Each row is a point. Each copy is the shape, with its points in the same order, stretched, turned, moved and blurred by noise. Some copies are also mirrored. Which?
In the rows, zero is written as 128.

Shape (5 x 2):
[[103  36]
 [108 109]
 [157 133]
 [115 169]
 [148 181]]
Copy 1 (5 x 2):
[[ 48  51]
 [ 88 109]
 [133 114]
 [102 166]
 [146 171]]
Copy 1 is: only turned
Copy 2, 5 rows:
[[105  46]
 [105 122]
 [161 147]
 [118 184]
 [145 195]]
Copy 2 is: only turned

Shape:
[[166 125 191 137]
 [ 62 138 170  87]
 [121 173 126 160]
 [153 159 100  87]
 [ 86 128  45 123]
 [ 75 164 119 144]
 [157  49 144 172]
 [ 76  85 176  88]]
Copy 1:
[[110 125 124  65]
 [ 80 182 189 135]
 [107 181  84 126]
 [177 189 121 122]
 [152 176 112 212]
 [ 90 191 114 159]
 [123  54 104 128]
 [ 90 130 200 140]]
Copy 1 is: mirrored
Copy 2 (8 x 4):
[[128 133 215 130]
 [ 73 136 155  35]
 [170 165 143  89]
 [100 169 110 139]
 [143 133  39  80]
 [151 152 123  57]
 [161  50 164 142]
 [ 75  79 166  59]]
Copy 2 is: mirrored
Copy 3 (8 x 4):
[[191 154 166 126]
 [ 97 182 115  85]
 [111 109 174 136]
 [133  86 159  58]
 [ 77  59  91 102]
 [ 73 128 142 127]
 [203 111  93 160]
 [138 182  73  95]]
Copy 3 is: mirrored

Shape (11 x 8):
[[144  89 122 113  72  84 168  59]
 [179 139 215 153 113 107 143  99]
 [136  83 150 104 117 181 125 183]
 [110 158 204  55 190 117 167 145]
 [122  89  83 155  93 176  66 134]
 [112 150  90 129 208 156 148 163]
 [ 71  74  95 126 185 132  63  53]
 [211  32 105 115  91 128 106 118]
 [165 157  95 124 117  85 109  79]
 [199 119  73 158  75 179 171 106]
 [ 59 112 160 149 127  63 166 170]]
Copy 1:
[[144  54 135 131 138 118  67  83]
 [158 150 208 164 143 118 122  83]
 [170 106 134 157  87 142 197 164]
 [157 139 188  74 177 122 159 180]
 [120 103  69 182  60 101 160 112]
 [137 164  78 145 168 114 160 199]
 [ 98  93  49 127 140  46 192  85]
 [214  57  91 161  82 111 138  93]
 [152 141  89 117 115  75  66  93]
 [153 115  78 189  92 192  81 109]
 [106  77 203 180 156  70 121 190]]
Copy 1 is: mirrored
Copy 2, 11 rows:
[[139 101 146  81 131  93 142  81]
 [150 131 196 161 183 135 107 127]
 [ 99  88 143  87 144 192 125 186]
 [ 82 168 145  82 245 139 122 137]
 [131  89  84 130  78 188  85 145]
 [ 91 149  48 121 181 170 134 169]
 [ 84  73  50 119 156 152  54  75]
 [186  28 126  96 128 128 112 164]
 [177 147  88 122 136 108  85 113]
 [197 102 108 123 104 174 186 131]
 [ 25 154 141 136 143  94 136 139]]
Copy 2 is: only turned

Shape, 17 rows:
[[102 131 113 143 187  85 170  97 146  66 156]
 [ 68 128 105 141 136  91 162  99 120  48  72]
 [144 130 118 144 158 171 145  92 133  96  70]
 [111 150 137 183 169  50 120  86  72 143 129]
 [181 107  43 111  49 175  13 153 140 188 121]
 [215 121 116  99 115 167  78 165  61 160 123]
 [215 190 138 120 105 112 124  93 126 157 143]
 [ 60 162 144  98 166 106 148  71  96 164 158]
 [150 150  70 156  66 196  53 169  77 195 109]
 [147 152  71 141 155 132 110 138 145  85  73]
 [112 154 122 156 219  96 160 132 158 131 118]
 [184 101  57 109  84 177  13 161  65 156 148]
 [203 179 139  98  89  78 117 167  95 175 121]
 [143  52  92 125 153 127 127 115 166 121  34]
 [206 130 157 156  57 139 125 169 103 190 184]
 [150 145 131  98 108 139 102 188 118 157 128]
 [ 89 147 187 151 174 101  88  98 148  78 102]]
Copy 1, 17 rows:
[[100 127 174  73 134 128 167 118 172 128  83]
 [ 75 137 138 110  97 151 119 109 158 102  27]
 [163 104 127 136 107 175 119  94 141 113  79]
 [111 144 189 139 116 121 138 163 134 212  47]
 [175 138  35 115  66 181  40 205  93 166 188]
 [192 130 128 149  93 156  88 180  32 139 161]
 [201 179 125 141  95  93 136 121 117 170 146]
 [ 58 171 151 104 164 128 156  99 103 200 117]
 [143 160  81 181  89 219  58 198  79 162 152]
 [156 137 100 104 130 176  95 155 156  98  71]
 [117 128 144 120 189 125 167 150 177 141  85]
 [178 137 105 112  81 200  38 217  43 157 170]
 [180 184 123 161  92  70 129 182  80 138 148]
 [143  35  69 115 106 149 112 135 139 119  69]
 [162 138 142 188  58 132 120 184  90 169 220]
 [124 147 109 153 127 135 104 166  90 119 167]
 [ 95 128 182 132 154 108  65 101 174 143  81]]
Copy 1 is: mirrored
Copy 2 (17 x 11):
[[118 109 144 132 181  90 177  84 119  53 155]
 [ 53 102 131 160 141 106 187 105 105  34  92]
 [108 124 142 157 168 184 140 108 151  68  85]
 [119 167 163 197 157  90 114  72  65 111 137]
 [141  90  10 141  73 207  43 165 157 162 127]
 [171 145  93 110 122 221  79 162  81 150 109]
 [186 177 144 117  91 148 108  96 143 119 104]
 [ 63 174 158 114 159 104 146  52 112 144 148]
 [119 157  54 194  78 227  84 174 128 168 140]
 [116 132  94 154 157 147 120 157 148  48 107]
 [122 158 155 163 217  87 148 129 144 102 143]
 [147 108  28 125  96 233  47 158  85 144 152]
 [169 180 129 113  75 122 111 168  93 155  85]
 [105  56 101 163 193 141 116 132 137  99  43]
 [202 121 136 153  64 180 135 148 104 195 151]
 [127 136 115 113 107 155 117 189 118 155 131]
 [ 74 103 207 149 156 105  95 115 125  72 145]]
Copy 2 is: only turned
Copy 3:
[[ 97 123 135 113 167  74  80 154 155  52 167]
 [ 81  78 152 109  98  93  50 167 148  46 114]
 [133 113 162 159 130 162  49 142 151 105  99]
 [111 151 163 155 127  10  83 137  85 140 142]
 [133 103  21 127  73 190 136  92 106 244  68]
 [198 137 106 147 131 158 154 149  63 190  87]
 [198 207 116 137  93 100 128 116 149 150 115]
 [ 71 204 169  81 124 111  94 124  85 106 165]
 [125 145  65 199  52 183 144 143  68 230  82]
 [125 111  95 144 135 117  72 173 160 117  73]
 [ 79 155 168 141 186  82  85 179 169 119 134]
 [161 101  30 153 110 169 151 113  35 205  86]
 [189 187 124 118  77  80 182 177 118 170  94]
 [115  41 158  96 142 146  52 143 173 166  93]
 [186 153 130 188  70 128 215 116 117 183 157]
 [120 148 118 137 121 152 182 160 121 159  95]
 [ 66 127 180 142 158  79  91  92 140  71  74]]
Copy 3 is: mirrored
Copy 4, 17 rows:
[[154 127  75 165 176  62 186  80 127  84 161]
 [112 110  88 149 134  59 188  88 120  81  90]
 [167 105 113 127 160 133 179  98 116 117  79]
 [137 117 105 222 147  51  86 112  77 133 122]
 [190  93  71  89  36 154  74 213 178 169 100]
 [213  93 136 116 107 116 110 220  93 151 123]
 [239 153 141 137 111  83  99 102 118 163 132]
 [ 91 159 116 157 151  71 137  94  95 160 170]
 [164 111  98 163  47 172  85 228 104 171  81]
 [191 126  65 129 141  96 163 141 118 101  76]
 [163 160  84 185 210  84 156 129 125 128 111]
 [177  72  83  98  65 152  60 230 110 142 134]
 [210 152 165 144  90  40  94 179 121 162 111]
 [140  43  89 101 167  96 165 127 174 143  49]
 [219 106 166 197  66 116 118 195 139 159 169]
 [178 149 134 139 109 102 131 194 144 143 123]
 [121 139 133 162 177  86 107  91 149  59 112]]
Copy 4 is: only turned

Shape (18 x 12):
[[133  86 106 159 115 141 158 170 116  68 146 100]
 [179 101 101 190 138  93 201 173  60 116 107 141]
 [115 177 126  88 122 152  89 142 113 161 143 105]
 [177  72  62 181 146 168 202 180 121 122 123  79]
 [207  82 100 165 127 113 223 169  80 100 122  99]
 [117  78 105 196 136 113 200 121 124 166 141 118]
 [154 199 153 132 123 201  72  94 135 151 174 161]
 [188  80 190  63 113 170  64  98 184 155 126 125]
 [117 181 121 103 140 134 113  78 141 138 115 109]
 [141 127 163 109 118 140  95 177 217 159 132 161]
 [166 100  71 130 174 153 224 167 106 117 100 146]
 [126 218 123 101  82 194 141  78 139 148 159 137]
 [166  86  70 185 140 161 149 152  90 136  99 129]
 [133  54 146  63 113 149  69 113 189 115 159 196]
 [143  99  95 144 156 155 141 146  90 128 116 121]
 [167 169 103  86 149 146 101 112 131 167 214 124]
 [112 175 179  93 151 208 137 121  90 163 175 122]
 [123 174 108  87  66 178 124 121  90 196 155 133]]
Copy 1, 18 rows:
[[162  51 120 142 145  91 154 133 140  56 155  81]
 [218  69  99 187 164  73 172 142  73  89 139 123]
 [143 175 132 124 131 119  57 134 126 126 134  63]
 [202  38  61 185 179 145 168 148 143  94 139  65]
 [240  32 105 152 166 100 188 144  96  82 141  97]
 [165  79 112 211 152 100 177  99 134 144 146 105]
 [155 201 167 175 146 196  53 108 125  91 152 111]
 [180 101 216  82 172 176  36 123 185 136 125 137]
 [142 182 134 130 128 129 101  76 142 116 103 112]
 [160 138 147 155 186 129  65 179 216 128 128 135]
 [200  89  58 144 200 126 205 142 107 103 135 126]
 [158 214 147 149  82 168 120 121 152 116 136 101]
 [179  60  57 187 171 137 117 118  86 108 138 119]
 [117 117 181  76 186 148  51 117 187 116 187 179]
 [155  93  88 146 176 128 117 123 100 111 137  94]
 [197 189 152 122 165 151  68 106 144 132 190  72]
 [125 185 174 143 178 164 114 129  90 123 141  53]
 [128 175 128 133 102 172  81 156  98 166 166  96]]
Copy 1 is: only turned
Copy 2:
[[142 109 101 149  98 126 140 176  99  62 123 122]
 [194 109  87 163 102  87 158 182  49 120 115 201]
 [106 156 142 129 136 120  58 149 119 177 167 100]
 [180  64  26 152 119 156 160 194  87 112 127 124]
 [211 103  66 130  94  96 182 199  69 104 111 157]
 [159  41 104 174 113 107 183 137 109 137 160 161]
 [157 187 162 150 132 185  53 111 131 156 231 119]
 [180 105 174  25  96 189  59 139 190 156 147 111]
 [135 157 138 129 150 106  93  83 134 162 146 104]
 [131 112 139 117  93 179  66 175 221 153 144 171]
 [154 108  44 117 137 147 169 170  73 134 107 193]
 [123 204 134 135 102 144 122  85 133 168 221  98]
 [182  69  61 149 115 151 102 145  55 131 129 158]
 [110  95 161  28  96 178  59 119 189  82 161 178]
 [153  92 102 131 144 140 110 151  72 133 131 135]
 [148 152 109  95 165 117  79 153 144 149 239 119]
 [115 172 188 124 153 171 126 157  88 188 206  97]
 [104 155 126 112  75 120  87 130  93 199 219 111]]
Copy 2 is: only turned
Copy 3:
[[114  99 121 183  58 147 173 150 153  77 171 104]
 [130  99 134 206  64 148 205 169 135 141 103 171]
 [118 186 135  88  99 142  97 133 110 121 139  77]
 [129  65 128 190 110 156 229 164 159 134 160  84]
 [158  77 149 188  51 142 234 150 152 131 131 142]
 [ 81  86 148 183 111  93 177 123 119 155 158 134]
 [168 209 132 111 154 153  74 123  93 102 203 125]
 [204 115 170  59 144  73  57 134 146  62 167 103]
 [126 174 135 108 128 137 106  64 116 106 127  99]
 [113 167 137  85 156  89  94 176 191  83 168 130]
 [119  68 117 140 116 190 218 145 152 134 120 150]
 [149 211 115  85 134 142 150  80  75  94 192 113]
 [142  85 102 192 123 153 171 170 121 128 126 113]
 [145  92  90  67 119  91  41 145 161  62 194 148]
 [126  93 123 159 104 164 141 149 120 123 130 110]
 [154 169 128  88 102 148  88 103 134 174 200 107]
 [122 164 189  78 112 180 111 128  66 113 189 115]
 [139 185 103  73 103 118 141 138  55 135 160  96]]
Copy 3 is: mirrored
Copy 4, 18 rows:
[[151  46 117 169 152 133 164 156 146  92 155 144]
 [169  81 108 206 161 130 222 118 108 158 107 205]
 [122 160  99 130 133 128  79 171 119 164 162  99]
 [160  22  85 148 126 114 231 164 161 164 148 154]
 [184  45 117 172 144 124 246 133 114 136 117 162]
 [127  71  90 173 171 146 203  74 157 169 175 156]
 [121 177 167 106  91 114  65 135 134 167 200 165]
 [135  92 200  37 154 141  72 133 138 164 119 108]
 [120 168 102 109 139 106 108 111 156 127 133 106]
 [167 128 170 104 180 165 103 169 205 186 160 132]
 [160 100  65 108 155 137 249 155 141 147 126 192]
 [119 197 130 106  72 150 114 111 149 130 194 115]
 [140  53  85 157 118 117 170 140 141 179 118 199]
 [165  95 154  37 178 193  57 126 154 108 149 160]
 [124  79  83 138 149 113 155 146 123 151 135 174]
 [181 157 106  87 133 110  89 128 102 160 217 121]
 [ 66 177 133 108 145 127 139 160  82 160 216 122]
 [125 162  98 128  79 185 100 134  99 180 176 114]]
Copy 4 is: mirrored
